Each row is a point. Any point is a mix of the corners, with weights that add up to 1. It lies inside the corners' shape when no weight is negative. Say inside or outside, and name the corners with a negative weight.

Corners:
(1): [-16 -43]
(2): [-61  36]
(3): [42 -5]
Points:
[ 20 -34] -> outside (2)
[-22  26] -> outside (1)
[ -4 -31] -> inside
[-35  -4] -> inside

Corners:
(1): [ 70 -91  -5  20  19  42]
(2): [ 46 -45  31  35  15  46]
(3): [-25  52  50 -24  30 -55]
(4): [-29  23 -35  33 -22   8]
(5): [-80  25  36 -17  40   0]
(6): [-11 -45 -11  53 -60 -58]
(7): [ 21  27 -12  41  57 -10]
Points:
[-17 -12  -7  31 -20 -33] -> outside (2)
[ 25 -35  13   9  18  25] -> outside (6, 7)
[-30  -4   3  16 -19 -34] -> outside (2, 7)
[ 25 -14  -7  31  29   6] -> inside
[ -8   1   1  23   6 -32] -> outside (2)
[ 62 -21  14  21  43  31] -> outside (5, 6)
[-22   7  22  17  14  -3] -> outside (1)
[ -1 -15  24  18  20  19] -> inside
[-13 -14  -1  44 -16 -26] -> outside (1, 3)

Corners:
(1): [-14 -33 -75 -16  -8   1  33  -4  31 -18  58]
(2): [-30 -10  16   9  18 -27   6  -2  16 -22  34]
(3): [ 40 -32 -18  38  21   6 -13 -33 -86 -40 -10]
(4): [ 22  44  25 -13  33  24  70 -18  34  13  15]
(5): [ 65  19  23  23 -49   0 -23 -11 -40 -30 -15]
(6): [-41  62  -9 -14 -36  14  22  24  48  52 -54]
(7): [ 33 -21 -43  20  -6 -44  15 -57 -22 -58 -26]
(8): [ 12  54  -2 -13  26 -24  -9  50  19  10 -16]
(9): [-24 -11 -25 -20  -7 -19  88  46  -3   1  -2]
(10): [ -12   52  -28   -4   -2   11    4    5  -65 -105   29]
(11): [-36  -3  57 -52  13  31  10  53 100  47 -63]
(12): [ 10   0  11 -60 -21 -13 -22 -68 -72 -23 -10]
Points:
[ -1  14  -8 -16  -2  -6  29   5  27   7   4] -> outside (3, 10)
[ 10   3 -13   6   1  -4  19  -2  -4 -19   0] -> outside (12)
[ -4  -7 -17 -18  -7   4  15   2  18  -7   6] -> inside
[ 11  10  -1  -9  -3   1  -1 -13 -12 -13  -9] -> outside (9)
